Rows are points. Before rounding, the points of a table are all equally far from one centre. They may lie mostly on one side of it. Write the centre, to within rounding.
(in the rows, 128 means zero)

Points:
[[ 92  66 153]
 [132  79 181]
 [130  91 191]
 [ 98 118 194]
 [142 107 188]
 [ 77 143 154]
 [120  92 194]]
Centre: [113 110 148]

Points, 17 rows:
[[119 111  80 169  67 124 152 193 165 177 107]
 [164  65 154 189 140  70 136 177 150 123 124]
 [162 100 171 143 163 104  98 180 130  97  95]
 [130 103  96 208 126 145 166 187 185 118  64]
 [122 115  92 196 117 151 136 231 107 139 136]
 [127 104  74 161  76 131 145 170 168  80 144]
 [156 115  79 156  67 152 143 209 160 135 144]
 [138  84  70 186  64 110 111 211 134 155 117]
 [106 128 131 238 113 137 137 195 174 134 103]
 [134 108 125 189  98 122 159 208 131 101 108]
 [144 156 103 175  50 131 149 157 154 132  76]
 [143 102 121 160  71 135 120 218 155 131  87]
 [120 136 166 156  76 169 145 159 167 143 113]
 [161  77  64 208  68 150 139 198 151 124 126]
 [115 128  89 163  99 104 147 172 186 116  61]
 [164  97 130 190  87 123 128 216 163 159  76]
 [149  88 103 197  48 138 133 157 180 196 101]]
Centre: [154 112  97 178 136 140 102 131 141 147 118]

Points, 27 rows:
[[151 107 143 159 189 164 211 190 177 185  81  59 107 101 142 106 146 166
  185  90  99 117 153 154]
 [137 148 123 147 187 163 200 155 189 159 125  80  92  63 174 150 126 135
  202  92 103 105 125 152]
 [186 110 153 138 188 185 180 144 146 156  88  69  99  95 194 126 141 166
  179  74 100 122  82 152]
 [142 136 128 134 187 160 203 156 170 146 132  21 157  78 185 172  83 187
  126 100  85 114  78 131]
 [136 151 105 153 145 143 185 161 193 145 149  99  81  52 179 128 113 163
  173 124  74 122 157 123]
 [ 86  94 143 137 127 154 183 144 151 173 139  74 104 117 171 143 100 227
  214 117 119 111 107 143]
 [119 131 128 136 206 188 203 171 104 146 100 135 108 129 144 141 131 178
  157  98 112  76 118 195]
 [160 130 111 184 207 175 196 140 123 202 134  85 105  98 181 131 117 130
  192 121 100  50 144 163]
 [136 102 158 133 160 156 184 146 122 139 141  48 116  78 183 124 138 197
  157 120  42  96 136 146]
 [170 130 101 187 180 189 201 148 174 212  97  45 135  88 183 135 132 158
  154 109  79  92 108 157]
 [145 132 123 132 186 180 199 181 156 122 101  65 139  95 150 140 132 180
  202 122  87 126 103 176]
 [145 158 146 174 206 133 147 181 163 154 126  42  53  99 180 127 101 182
  164  95 114 106  97 144]
 [135 125 119 139 191 149 177 156 185 155 100  49 170  61 207 137  79 167
  151 154 104 127 114 171]
 [106 136 144 110 194 169 171 149 152 134 106  46  94  81 193 176 119 162
  174 115 137 139 146 138]
 [147  99 135 185 174 179 202 151 165 128  87  85  87 100 105 143 102 188
  149  80  95 114  95 171]
 [152 115 142 154 158 161 240 134 192 178  87  51  85 129 153 174 110 139
  185 133 111 104 158 161]
 [159 167 134 172 181 174 202 180 142 150 100  91 122  52 120  94 115 187
  171  97  85 109 151 135]
 [149 165 139 137 155 151 204 183 130 167 129  98 128  64 194 164  82 140
  181 100  92  99 124 196]
 [151 160 170 136 182 183 201 125 150 152  73  77  94  67 139 130  82 178
  163 107 143 145 166 165]
 [141  99 161 149 145 155 195 178 160 195 117  47  94 126 171 168 128 174
  211 153  88  86 100 167]
 [107 138 134 104 203 182 196 171 130 162 101  44 134 130 182 128 134 168
  154  95  88  83 151 143]
 [119 118  95 111 143 170 218 166 139 142  72 115 121  75 125 184  65 159
  151 125 151 116 155 126]
 [128 120 141 133 136 151 189  89 120 176 110 100  91  81 150 185 155 151
  206 109 143  89 101 185]
 [146 151 136 152 170 146 219 137 189 171 128  89 110  66 166 130  67 128
  170  86  95 121 139 195]
 [184 121 150 143 126 168 195 128 153 118  68  57  95  93 137  90 112 171
  181 141 128 128 156 162]
 [143 116 135 156 181 135 212 157 122 185  82  56 107  62 147 167  99 195
  199 120 164  63 137 129]
 [137 154 126 177 181 125 234 176 219 171 114 105  89 134 158 155  99 131
  193 119 125 116 142 152]]
Centre: [165 131 136 141 158 125 166 141 137 183 140  98 135 127 132 140 116 159
 125 133 135 122 120 130]

Points:
[[100 146 159 144 113  83 195 155 123 104  81  41 167 163 150 120 187 179
  181 184 163 169 113 180]
 [141 134 189 170 148 100 168 170 128 120 100  47 152 168 157 120 236 127
  168 176 159 145  91 168]
 [125 144 140 103 142 100 168 188 125  84  44  85 125 169 146 132 153 167
  168 169 142 147  93 183]
 [ 99 103 170 149 101 136 180 134 111  41  81  36 156 162  95 138 171 136
  115 171 160 112 106 149]
 [144 182 162 161 120 106 211 147 143 117  89  40 140 133 149 110 186 181
  161 163 139 177 116 169]
 [101 170 167 175 135  70 211 154 152 142  64  23 159 127 156 113 169 148
  170 160 141 160 145 149]
 [107 133 194 122 153 142 163 171 130 106  36  36 174 179 170  95 169 101
  165 193 159 128 118 155]
 [114 162 183 104 141 139 191 140 123  87  79  55 152 163 160  72 168 167
  164 171 185 189  89 152]
 [117 108 168  91 134 145 188 130 154 137  59  21 166 137 156  88 165 143
  219 170 142 102 134 127]
 [154 201 158 172 143 118 183 131 157  93  76  53 149 134 170 128 170 157
  139 153 145 146  85 141]
 [142 186 148 148 118 104 218 148 108  82  90  19 130 155 129 117 168 117
  162 164 176 116 111 143]
 [129 110 166  83 157 130 202 160 179 130  61  39 124 170 135 134 184 137
  149 129 156 131 111 160]
 [ 99 108 129 126  95  93 143 134 191 130  74  77 110 159 198 114 204 143
  224 153 115 159 133 140]
 [124 134 147 116  95 196 208 170 155  92  63  77 116 163 167 120 173 145
  136 147 153 147 171 151]
 [ 96 174 189 167 139 101 203 149 129 116  94  72 123 181 136 122 157 172
  134 165 173 142 142 178]
 [147 110 191 160  91  88 172 131 145  77  93 106 136 170 106 124 145 182
  160 147 165 126 107 180]
 [144 156 207 111  98  97 195 150 142 103  96  62 159 145 181 101 197 175
  182 145 174 127 102 167]
 [120 128 184 172  85 114 161 185 137 101  79  31 150 205 143  86 197 156
  140 175 159 161  91 170]
 [ 84 143 176 160 109  68 180 143 164 118  68  45 146 161 163 115 206 167
  131 161 167 162 116 182]
 [161 148 162 145 104 151 197 159 120 128 109  44 140 208  88 106 214 126
  160 196 141 140  98 145]
 [137 162 176 127  82 149 181 155 137  83  67  44 137 148 169 117 127 149
  139 166 139 131 108 202]
 [ 97  89 221 138  85 145 142 143 149 129  47  47 102 126 134 102 178 180
  143 130 142 165 134 144]
 [122 122 211 133 103 138 195 161 150  96  97  29 128 168 166 100 167 132
  189 149 177 131  72 152]
 [138 137 183 130 111 126 211 175 132  65  72  43 120 160 151  90 164 116
  201 142 170 101 136 136]
 [118 171 134 133 123 144 149 134 165 133 105  14 110 143 139 138 205 143
  173 161 190 142 123 157]
 [ 77 164 133 133 127  79 170  96 130 154  92  51 119 196 174 139 182 157
  133 150 107 125 109 179]
 [104 124 186 149 114 101 181 117 132 129  66  38  91 159 158  89 176 172
  181 152 162 112  70 128]
 [120 147 166 117 114 107 180 157 173 116  52  17 150 203 139 101 180 161
  179 169 150 139  96 146]
 [136 149 194 136 143 137 168 148 149 144  86  21 132 142 149 116 184 178
  141 176 175 146 121 167]
 [129 113 164 104 141 148 208 142 141  87  76  65 122 155 130 120 163 125
  169 134 224 164 122 136]
 [ 98 123 156 114 149 108 170 160 144 118  67  24 127 142 171 141 181 142
  161 140 172 151  65 176]]
Centre: [103 129 143 124 101 115 147 150 128 132 114  95 158 137 133  88 160 110
 138 139 128 139 120 117]
